Rows are points. Two turns around zero, p and q, are shown by what they do to some points. Where does a point land after both, in the order given? Backwards means that the second turn is done in reverse. Each puzzle has new turns, and all numbers are rounded.

Turn p:
-0.089  -0.147 -> 0.152  -0.080
0.161  0.115 -> -0.125  0.153
0.197  -0.019 -> 0.007  0.198
-0.268  0.051 -> -0.034  -0.271
Turn q:
0.140  0.224 -> -0.219  -0.148
0.055  -0.122 -> -0.001  0.134
-0.195  -0.102 -> 0.220  0.014
Where do these land?
p, then q: 0.032  0.214 -> 0.190  -0.104
q, then p: 0.055  -0.182 -> -0.190  0.011
q, then p: -0.136  -0.214 -> -0.154  0.202
p, then q: 0.050  0.182 -> 0.153  -0.110

Turn p:
-0.017  0.010  0.226 -> 0.214  0.033  -0.068
0.022  -0.239  -0.022 -> -0.101  0.189  -0.111
-0.074  -0.194  -0.332 -> -0.383  0.025  -0.078
0.139  0.189  -0.076 -> 0.004  -0.074  0.235
-0.078  0.231  0.046 -> 0.117  -0.212  0.056
0.007  0.004  0.159 -> 0.151  0.038  -0.035
Turn q:
-0.020  0.056  0.165 -> 0.155  0.028  -0.077
-0.140  0.038  0.212 -> 0.181  0.154  -0.096
-0.057  0.046  -0.110 -> -0.121  0.025  -0.046
0.057  0.197  -0.065 -> -0.067  -0.118  -0.167
0.160  -0.338  -0.202 -> -0.147  -0.090  0.388
Where do these land?
p, then q: -0.117  0.133  -0.127 -> 0.016  0.135  0.170
q, then p: -0.101  0.062  0.122 -> -0.052  -0.036  0.158
q, then p: 0.072  -0.231  0.013 -> 0.225  0.082  -0.033
q, then p: 0.245  -0.205  -0.004 -> 0.187  0.226  -0.127
p, then q: -0.217  0.104  0.201 -> -0.115  -0.177  0.232
q, then p: 0.118  0.137  -0.204 -> -0.149  0.002  -0.228

Turn p:
0.156  0.024  -0.155  0.017 -> -0.080  0.077  0.099  0.165
0.064  -0.072  -0.119  -0.210 -> -0.156  -0.034  0.201  -0.040
-0.069  0.144  0.375  0.082 -> 0.126  0.143  -0.302  -0.213
-0.022  0.093  -0.156  -0.133 -> 0.032  0.041  0.220  -0.010
-0.129  -0.189  0.055  0.244 -> 0.078  -0.227  -0.218  0.099
Turn q:
0.076  -0.139  -0.186  0.078 -> -0.100  0.023  -0.121  -0.201
0.069  -0.110  0.082  0.008 -> 0.092  0.018  -0.122  0.001
-0.048  -0.100  -0.018  -0.103 -> -0.077  0.056  -0.093  0.074
-0.313  -0.011  0.229  0.059 -> 0.125  0.289  0.148  0.181
0.215  0.360  -0.107  -0.042 -> -0.040  -0.386  0.189  -0.054
Where do these land?
q, then p: -0.139  -0.222  0.152  0.007 -> 0.121  0.219  0.072  0.154
q, then p: 0.117  -0.171  -0.006  0.131 -> -0.086  0.066  0.220  0.012
p, then q: 0.174  0.140  -0.031  -0.239 -> 0.075  -0.022  0.211  0.239
p, then q: 0.187  0.141  0.083  0.045 -> -0.060  -0.084  0.229  -0.028
q, then p backwards: 0.057  0.033  -0.022  0.133 -> -0.107  0.035  0.037  -0.092
p, then q backwards: -0.396  0.079  -0.176  -0.078 -> 0.168  0.283  0.192  0.235

Turn p:
-0.272  -0.024  -0.113  -0.087  0.263  0.122 -> -0.075  -0.195  0.122  0.320  -0.134  0.000
0.158  -0.029  -0.056  -0.170  0.008  0.261 -> 0.133  -0.124  0.154  0.040  0.248  0.080
-0.066  0.060  -0.102  0.250  0.122  -0.040 -> -0.103  0.011  0.072  0.002  -0.140  -0.249
0.245  0.061  0.153  -0.318  -0.174  -0.356 -> 0.372  0.200  -0.312  -0.133  -0.005  0.227
-0.084  0.135  0.065  0.053  -0.093  -0.042 -> -0.075  0.182  0.012  -0.002  -0.053  0.030
0.073  -0.126  -0.046  0.172  -0.252  -0.019 -> -0.113  -0.006  0.010  -0.321  0.024  0.013
-0.053  -0.075  0.098  0.100  0.126  0.075 -> -0.138  -0.067  -0.056  0.095  0.060  -0.102
Turn q:
-0.064  -0.076  0.104  0.118  -0.056  0.125 -> -0.106  0.014  -0.003  0.129  -0.156  -0.033
0.376  0.116  -0.286  -0.097  -0.173  0.063 -> 0.006  0.411  -0.121  -0.244  0.190  0.030
-0.128  0.085  -0.071  0.277  -0.105  -0.007 -> -0.182  0.073  0.245  0.131  0.029  -0.006
-0.272  -0.207  0.061  0.124  0.194  0.128 -> 0.103  -0.138  0.136  0.229  -0.290  0.071
-0.040  -0.077  0.124  0.050  0.091  0.087 -> 0.028  -0.062  -0.006  0.067  -0.166  -0.068
0.053  0.140  0.034  -0.245  -0.176  -0.112 -> -0.121  -0.074  -0.179  -0.180  0.196  0.065
-0.017  0.172  0.026  -0.251  0.120  -0.068 -> 0.070  -0.182  -0.032  -0.261  0.059  0.043
0.069  -0.020  -0.116  -0.266  -0.067  -0.260 -> 0.114  -0.059  -0.162  -0.080  0.309  0.130
0.022  -0.134  0.125  0.290  0.171  0.043 -> 0.087  0.015  0.121  0.210  -0.170  -0.233
Where do these land?
q, then p: -0.258  -0.146  0.110  -0.205  -0.171  -0.029 -> -0.216  -0.283  0.200  -0.066  0.022  -0.011
q, then p: 0.084  0.142  0.131  -0.155  -0.102  -0.084 -> 0.086  -0.186  0.005  0.105  -0.167  0.073
q, then p: -0.080  0.077  -0.287  0.364  0.087  0.400 -> -0.158  0.543  -0.024  0.024  0.202  0.182
p, then q backwards: 0.051  -0.061  0.063  0.002  0.269  -0.078 -> 0.079  -0.170  0.208  0.011  0.034  -0.096
q, then p: 0.024  -0.039  -0.095  -0.019  -0.091  -0.233 -> 0.020  -0.092  0.002  0.141  0.013  -0.213
p, then q: 0.234  -0.130  0.026  0.226  0.073  -0.089 -> 0.224  -0.088  -0.045  -0.019  0.253  0.111
p, then q backwards: 0.122  0.005  0.020  -0.187  0.083  0.076 -> -0.019  -0.128  -0.080  -0.038  0.072  -0.182
p, then q backwards: -0.175  0.150  0.031  -0.026  -0.149  0.037 -> -0.076  0.006  -0.169  0.093  -0.117  0.147

Turn p:
0.074  -0.244  0.093  -0.246  0.123  -0.172  0.140  0.068 -> -0.115  -0.278  -0.224  0.086  -0.149  0.113  -0.133  -0.047
-0.045  -0.199  -0.021  -0.248  -0.287  -0.177  -0.026  -0.298 -> -0.210  -0.128  -0.111  0.121  -0.222  -0.304  0.201  -0.193
-0.121  0.158  -0.104  -0.115  0.090  0.278  -0.008  0.185 -> 0.023  0.295  0.064  -0.067  -0.096  0.278  -0.031  -0.009
0.039  0.057  0.161  0.063  -0.142  0.034  -0.020  -0.270 -> -0.024  -0.105  0.183  -0.084  0.066  -0.179  0.127  -0.157
-0.069  -0.266  0.022  0.042  0.106  0.211  -0.194  -0.014 -> -0.019  0.036  -0.198  -0.040  0.182  0.180  0.232  -0.097
-0.187  0.043  0.192  -0.015  0.178  -0.248  0.115  0.117 -> -0.206  -0.074  -0.089  -0.126  0.056  -0.006  -0.337  0.074
0.146  0.138  -0.004  0.101  0.074  -0.199  0.134  -0.118 -> 0.009  -0.156  0.184  0.135  0.069  -0.118  -0.158  0.084
-0.241  0.022  -0.014  0.118  -0.219  0.064  0.059  -0.061 -> 0.031  0.216  -0.023  -0.094  0.033  -0.219  -0.010  -0.160
0.035  -0.005  -0.217  -0.089  0.189  0.269  0.054  0.109 -> 0.095  0.172  0.009  0.159  -0.034  0.336  0.004  -0.040
0.256  0.110  0.092  0.254  -0.116  -0.104  -0.014  0.128 -> 0.277  -0.151  0.100  -0.107  0.059  -0.132  -0.030  0.220
0.112  0.185  -0.199  0.135  0.004  0.045  -0.241  0.155 -> 0.138  0.174  0.104  0.017  0.036  0.053  0.137  0.324
Turn q:
0.020  0.111  -0.109  0.230  -0.196  -0.004  0.106  0.255 -> 0.146  -0.121  0.057  -0.070  -0.023  0.055  -0.379  0.034
0.005  -0.241  0.103  0.018  -0.185  -0.123  -0.154  0.109 -> 0.223  0.032  0.008  0.043  -0.053  -0.274  -0.019  -0.151
-0.290  -0.209  0.138  -0.236  0.134  -0.145  -0.127  0.057 -> -0.054  0.240  0.102  0.319  -0.061  -0.248  0.152  0.005
0.067  0.041  0.192  -0.178  0.228  0.198  -0.251  -0.190 -> -0.260  0.152  -0.028  -0.044  -0.051  0.079  0.312  -0.255
0.108  0.004  0.123  0.023  -0.242  -0.126  -0.067  -0.008 -> 0.212  0.014  0.031  -0.096  0.149  -0.089  -0.023  -0.143
0.072  0.214  -0.054  0.184  -0.219  0.031  -0.011  -0.146 -> 0.089  -0.215  0.134  -0.202  0.139  0.143  -0.038  -0.062
0.091  0.180  0.011  -0.120  -0.079  -0.047  0.114  0.207 -> -0.034  0.132  -0.051  -0.045  0.174  0.022  -0.255  0.015
-0.213  -0.056  -0.270  -0.154  0.064  -0.010  0.121  0.117 -> -0.196  -0.058  0.010  0.176  -0.016  -0.145  -0.121  0.262
0.077  -0.090  -0.177  0.093  0.242  0.209  0.226  -0.202 -> -0.126  -0.204  -0.239  -0.005  -0.146  0.215  0.155  0.205
0.049  0.029  -0.130  -0.068  0.230  -0.190  -0.151  -0.016 -> -0.103  0.182  0.076  -0.161  -0.093  -0.101  0.112  0.173
0.013  0.018  0.173  0.207  0.023  0.207  0.194  -0.183 -> 0.102  -0.154  -0.099  0.086  -0.019  0.345  0.103  -0.083
Where do these land?
q, then p backwards: -0.020  -0.139  0.046  -0.350  -0.189  -0.079  -0.231  -0.006 -> -0.197  -0.051  -0.028  0.200  -0.210  -0.081  -0.002  -0.327
q, then p backwards: 0.070  -0.145  -0.121  0.186  -0.092  0.004  -0.176  0.150 -> 0.057  0.055  0.139  -0.067  -0.249  -0.081  0.184  0.068
p, then q: 0.002  -0.179  -0.123  0.058  0.106  0.182  -0.298  0.059 -> -0.174  -0.088  -0.167  0.037  -0.040  0.236  -0.172  0.183
q, then p: 0.044  -0.070  -0.015  0.213  -0.019  0.162  0.176  -0.022 -> 0.187  0.034  -0.120  0.091  -0.011  0.044  0.209  -0.076
q, then p backwards: -0.175  -0.019  0.127  0.156  0.008  0.207  0.255  -0.080 -> 0.243  -0.163  -0.124  -0.125  0.241  0.061  0.086  0.007
p, then q: 0.130  0.577  -0.024  -0.339  -0.017  -0.112  0.240  -0.064 -> 0.314  0.085  0.238  0.163  0.137  -0.071  -0.029  -0.571
q, then p backwards: 0.047  -0.109  -0.102  -0.077  0.085  -0.066  0.243  0.073 -> -0.024  -0.088  -0.130  0.055  0.043  -0.192  -0.067  0.187
q, then p backwards: -0.190  0.206  0.030  0.009  0.017  -0.103  0.082  -0.017 -> 0.065  0.190  -0.088  0.070  0.201  0.048  -0.027  -0.035
p, then q: 0.007  0.031  0.264  -0.004  0.058  -0.098  -0.106  0.041 -> -0.116  0.086  -0.068  0.188  -0.021  -0.187  0.019  -0.001
p, then q: 0.085  -0.154  -0.082  0.149  0.043  -0.097  -0.184  -0.134 -> 0.081  0.047  -0.087  0.062  -0.173  0.080  -0.060  0.251
